Rows are points. To make a cloud, some directions were put in groups of two or more. Within a group, all points are equally far from the middle, so they leave a hole (a ring in 2 directions, a hollow ball in 3). The other directions are filled evenly. Then the cloud was stretched, turned, moved and blurred a little. How many holes are there, and how many directions does each take, smallest first?

Cloud (19 x 3):
[[ 0.72 -2.85  1.39]
 [ 0.21 -3.04  1.68]
 [-1.89 -2.57 -0.19]
 [-2.25  0.53  2.33]
 [-2.42  1.19 -0.48]
 [-0.70 -3.13  2.20]
 [-0.78  1.72 -0.28]
 [ 0.60 -2.98  1.65]
 [ 1.62 -1.64  0.31]
 [-0.01  1.18  2.98]
 [ 1.32 -2.45  1.66]
 [-2.89 -1.77 -1.52]
 [-0.44  1.82 -1.92]
 [ 1.38 -0.06 -2.05]
 [-0.81 -2.72 -1.68]
 [-1.59  0.88  3.29]
 [-2.51 -2.15 -2.21]
 [ 0.71 -2.96  2.12]
 [-3.07  0.15 -0.40]]
Holes: 1 (2)

Cloud (56 x 6):
[[-1.57  1.01  0.98 -0.15  1.13 -2.76]
 [ 3.03 -0.06 -0.83  2.41 -1.18  1.77]
 [-0.80 -2.57 -0.23  2.30  2.11 -0.15]
 [ 3.13 -1.79  2.67 -0.76 -0.90  0.15]
 [ 2.65  0.95 -3.35 -0.84 -0.11 -1.62]
 [ 0.13  2.19 -1.82  2.34 -1.20 -0.17]
 [-1.08 -1.98  0.99  0.61  2.42  3.15]
 [ 1.55 -3.37 -1.98 -1.33 -1.40 -0.99]
 [ 1.97  1.35  0.08  0.97  1.18  3.56]
 [-1.39 -0.01  0.02 -1.75  0.11 -3.07]
 [-1.42  2.53 -2.53 -0.90  2.13  2.06]
 [ 1.58 -1.22  2.81 -1.07  3.18  1.30]
 [ 0.69  1.83 -3.67 -0.12 -1.60 -0.76]
 [ 0.41 -2.97  1.12  0.07  2.16 -1.93]
 [ 1.02 -1.71 -0.05  2.35  3.32 -0.07]
 [-0.25  2.22 -0.80 -3.70  0.06  1.59]
 [ 2.95 -0.03 -2.93  2.28 -0.64  0.60]
 [ 0.93  1.74 -1.33  1.71  3.85  1.48]
 [ 0.08 -2.31 -1.69 -1.56  1.62  3.41]
 [ 2.00 -0.06 -3.41 -1.20  3.11  0.48]
 [ 0.02  2.27  0.50  1.61 -2.00  1.01]
 [ 1.65  2.04  1.79  0.80 -1.21 -1.31]
 [ 1.05  2.17 -2.39 -2.36  2.27  1.77]
 [-0.82  0.17  2.21 -0.76 -2.19 -1.70]
 [-2.72  0.35  0.74  1.02  2.11 -1.14]
 [ 1.55 -2.01  2.44 -2.69  2.11  1.22]
 [-1.80 -1.79  1.32  0.27  1.25 -2.13]
 [ 1.67 -1.19  0.58  1.03  0.79  3.84]
 [ 1.30  1.77 -4.19 -0.18  0.58 -1.05]
 [ 2.01  1.72 -3.17 -0.64 -1.97 -0.57]
 [ 1.03  1.90 -3.48  1.84  2.22  0.14]
 [-0.33  2.76 -2.26  0.71  3.07  1.68]
 [ 0.72  2.10 -1.91  1.22  3.55  1.89]
 [ 1.69  1.79 -2.66 -1.21 -2.40 -0.53]
 [-1.03  2.38  3.18 -1.14  0.76  1.21]
 [-0.96  1.06  0.69 -0.80  0.32 -3.13]
 [-1.58 -2.35 -3.19  0.02  1.73  0.84]
 [ 0.10  2.35 -3.06  2.08  1.36 -0.27]
 [ 0.56 -2.05  1.48  0.60  4.00 -0.10]
 [-2.31 -0.64 -0.03 -3.79  1.94 -0.21]
 [ 0.93  1.95 -2.49 -0.95 -2.79  0.65]
 [ 2.22  1.64 -2.70  2.15 -1.15  0.48]
 [-2.57  1.63 -1.69 -0.75  1.61  2.55]
 [ 2.54 -0.33 -0.26 -3.25  2.01  1.60]
 [-1.42  2.64 -0.93  1.49  3.00  0.32]
 [ 0.98 -2.77  0.52 -3.53 -0.32  2.00]
 [-0.56 -0.69  0.42 -2.82 -3.04 -0.97]
 [ 3.17  0.38  2.03  1.45 -0.72  0.40]
 [ 3.75 -0.66 -1.08 -1.24 -0.91 -1.68]
 [ 1.17 -3.40 -0.15 -1.39 -0.65 -2.05]
 [ 0.31 -2.84 -3.13  1.71  0.43  0.43]
 [ 2.06  2.11  1.04  1.54 -0.71  2.06]
 [-1.92 -1.68  2.04 -3.22  2.20  0.15]
 [ 0.19 -2.60 -1.85 -2.64  2.52  1.43]
 [ 2.29 -1.09 -0.98 -1.80  3.21 -1.47]
 [ 3.25  0.38 -2.66  1.10 -1.67  1.39]]
Holes: 3 (2, 2, 2)
